Every row gives one point. A path goes straight from each point to the next, and from the last back to the first. The post is the endless flat space through its rows: a point in 2 columns, a line in 3, a plane in 4, and so on, so that a path can go around it. How many times does the path go around the post? Going back the other way cancels.

Post (2 x 3)
-3.9	-2.2	4.8
2.4	-1.1	2.5
Path (27 x 3)
3.0	-1.2	-2.1
-0.8	-0.6	-0.7
3.8	1.7	-1.6
1.1	-3.0	-1.4
1.4	-4.6	2.6
-0.5	-5.9	7.9
6.6	-4.4	6.3
1.0	-3.4	2.4
1.5	-5.6	5.3
5.7	-0.8	3.4
7.6	4.2	1.8
-2.8	1.8	0.8
-2.6	-2.1	0.0
3.8	-4.3	1.3
2.0	-3.2	4.0
5.2	0.5	6.6
-1.9	0.7	4.7
1.0	1.7	0.4
0.4	-2.0	-0.9
-1.6	1.5	1.8
2.6	3.6	1.4
-1.1	0.7	-0.1
1.0	-4.1	1.4
-3.7	-3.6	5.6
-4.6	-3.4	9.8
-0.9	0.3	4.8
-4.2	2.8	1.8
Times around: 3

Post (7 x 8)
-0.6	-0.5	-0.3	5.0	-1.2	2.0	4.3	1.8
3.6	0.3	0.4	-4.1	0.2	4.3	0.9	-0.1
-1.8	-0.7	-3.4	2.8	2.7	2.4	5.6	1.7
-0.6	-0.7	1.7	-1.7	0.1	2.1	2.2	1.7
-5.8	0.1	0.0	-1.5	2.1	2.4	-2.7	-6.2
-1.5	-3.4	-3.1	2.1	0.7	1.0	0.8	1.2
4.4	4.9	-5.0	-4.9	1.4	1.7	-2.2	2.7
Path (27 x 8)
0.4	0.3	-5.8	0.1	-2.3	5.6	-4.1	-2.6
-2.1	2.4	-3.5	2.1	-0.3	4.5	7.8	0.3
-0.1	-1.1	0.3	-4.5	2.0	1.5	4.6	1.6
2.7	5.9	-3.6	0.7	-2.2	0.9	-1.4	-0.4
-3.3	5.3	-6.7	-4.5	1.4	-1.4	3.8	6.3
-3.7	-2.4	-1.1	-4.8	4.0	1.5	0.5	-2.6
3.5	-4.0	-5.3	0.7	4.6	1.1	4.2	3.8
4.5	4.6	-2.7	3.7	-0.5	4.8	-4.6	-0.7
-5.2	7.9	-9.6	1.3	9.7	2.2	-1.0	-3.6
-0.3	-2.8	0.8	-3.5	2.3	4.9	1.2	-0.6
-4.8	0.7	3.2	-0.2	-0.7	6.5	8.9	-1.3
-1.4	0.5	-4.7	-2.7	2.2	0.7	0.2	0.5
-4.6	-1.5	-2.3	1.0	-1.2	3.8	-0.9	-6.5
-0.8	1.7	0.7	0.7	-3.6	0.5	-0.3	-2.6
4.4	-0.7	1.3	4.5	-0.9	-3.2	4.9	8.6
-5.2	-5.8	2.7	-1.4	5.1	2.4	-1.2	-3.8
-1.1	1.5	2.1	-1.4	-1.4	3.0	-0.5	4.4
2.1	-0.4	0.0	4.3	-0.7	4.8	4.6	4.3
5.1	-3.5	-0.7	-5.3	1.2	6.5	8.0	5.5
-2.9	1.5	-5.7	2.1	0.2	1.0	3.1	0.5
3.2	-3.6	-2.2	0.3	0.7	0.6	2.7	0.9
-2.3	0.1	3.5	-0.8	6.7	3.8	3.5	-3.0
-3.7	1.1	-3.7	-1.1	3.0	1.0	-5.4	-1.6
-6.4	5.2	-0.7	-2.7	0.1	1.5	-4.0	-1.0
-0.9	-7.1	0.4	-7.9	-2.5	2.3	-4.7	-1.0
-2.8	1.2	-6.8	1.1	0.6	1.6	-2.9	4.8
0.4	8.2	-5.1	5.8	3.2	3.4	-2.9	-1.1
Times around: 3

Post (11 x 12)
-0.1	-4.6	1.3	0.2	0.4	4.7	-6.9	-2.2	1.0	-0.4	0.9	-2.2
1.1	-4.8	3.8	2.2	-0.7	-2.8	-0.2	3.8	-2.8	-1.8	1.3	-2.4
3.9	-2.4	5.3	2.8	-2.4	-0.4	0.2	-3.1	-3.2	-5.5	-1.6	-2.7
-0.5	-3.5	4.4	-0.6	4.3	-4.7	-1.8	3.5	-3.3	4.7	-4.7	5.9
-1.5	0.5	2.5	-0.1	2.6	3.2	4.7	-0.5	4.5	-0.1	-0.8	-3.4
-0.9	0.9	-0.6	-3.7	-1.3	2.4	-6.0	-1.6	-1.0	-8.3	1.4	-3.3
0.7	4.9	-1.6	-2.5	-1.6	-1.9	-4.9	2.9	0.7	2.1	-1.6	1.6
-1.1	2.0	4.7	-0.2	-1.7	6.4	0.3	-0.7	-4.5	1.7	3.0	-5.3
0.6	-2.8	2.3	3.2	-1.5	-2.3	2.0	-0.6	-1.6	0.1	-0.8	3.6
-0.3	2.8	9.2	-2.0	2.6	2.6	1.6	1.3	-2.4	3.7	7.4	-4.8
-0.5	-4.4	0.9	-0.7	-1.4	-2.5	-0.1	-1.8	1.6	-2.2	-2.5	-2.3
Path (24 x 12)
0.4	-2.8	-3.5	-0.9	-5.3	0.8	4.4	-1.9	5.1	1.4	-0.6	-2.6
1.3	-1.6	-1.6	-0.2	1.4	-3.9	-5.2	7.2	1.2	0.7	0.7	-1.5
-2.2	-2.7	0.3	-2.3	1.1	-2.2	-2.4	2.8	-0.5	-7.6	2.4	-5.3
3.1	-6.2	5.8	7.6	-3.8	2.0	-4.7	-3.4	-4.1	-4.5	-1.5	0.7
4.0	1.9	-0.4	3.9	-1.6	-2.0	-4.0	-3.3	-1.2	-3.9	0.2	2.8
-4.4	2.0	-0.3	-0.9	-2.1	-1.1	-2.8	2.0	-7.9	3.0	1.0	3.9
0.0	-2.5	10.3	2.5	-3.1	0.7	5.1	-5.9	-0.5	-4.4	4.2	-1.3
-1.9	-1.4	0.2	-1.4	-4.1	-4.3	2.8	1.0	-0.1	-1.7	2.4	0.4
1.0	-1.1	0.0	-1.7	-2.0	-3.0	1.9	-4.8	3.1	-5.1	-6.1	2.2
0.9	-4.1	3.7	-0.3	-3.8	-0.8	2.6	-1.2	0.5	0.0	-2.1	0.9
0.8	2.4	3.3	0.5	0.2	1.3	1.0	0.2	-2.4	-1.4	10.7	-0.4
-2.4	-3.4	-0.1	2.3	2.3	5.5	-3.9	-0.8	0.4	-0.3	1.9	-5.8
0.5	-1.4	3.0	-5.1	3.7	-6.7	-8.2	2.3	1.3	-5.7	-12.6	2.5
3.5	0.9	10.6	1.1	5.2	2.9	3.5	5.2	0.7	-3.5	-2.0	-3.9
4.0	0.3	3.9	-0.2	0.0	1.1	3.2	4.3	1.0	-2.3	4.3	-11.2
0.4	-0.3	1.1	5.0	-3.4	0.0	1.8	2.9	-4.9	2.6	3.7	-4.3
1.6	3.6	1.7	0.7	-1.3	-0.2	0.2	0.7	4.8	-2.6	2.1	-4.4
2.8	-3.9	2.2	-2.1	-1.8	-2.6	-7.0	1.1	1.4	-3.6	-5.6	-4.7
0.3	-0.6	0.9	-6.8	-0.4	-2.6	-3.1	2.6	1.1	0.3	-0.5	0.7
-3.7	-1.8	0.8	-6.6	4.6	-0.1	-8.0	2.1	-5.3	-2.5	0.4	-3.6
-5.7	-3.8	-3.8	-1.8	3.0	4.2	-11.5	5.2	-2.1	0.8	-4.3	-2.2
1.7	3.4	5.5	1.3	-3.6	-3.0	3.3	-1.4	-0.2	-1.8	5.9	-2.8
-4.1	-6.1	-1.6	-4.1	-0.1	1.3	-7.7	-4.9	-7.8	-5.5	-4.4	-0.3
0.3	-0.6	0.1	-4.5	0.9	1.8	-5.0	-0.7	-0.3	-3.3	-1.9	-3.6
Times around: 3
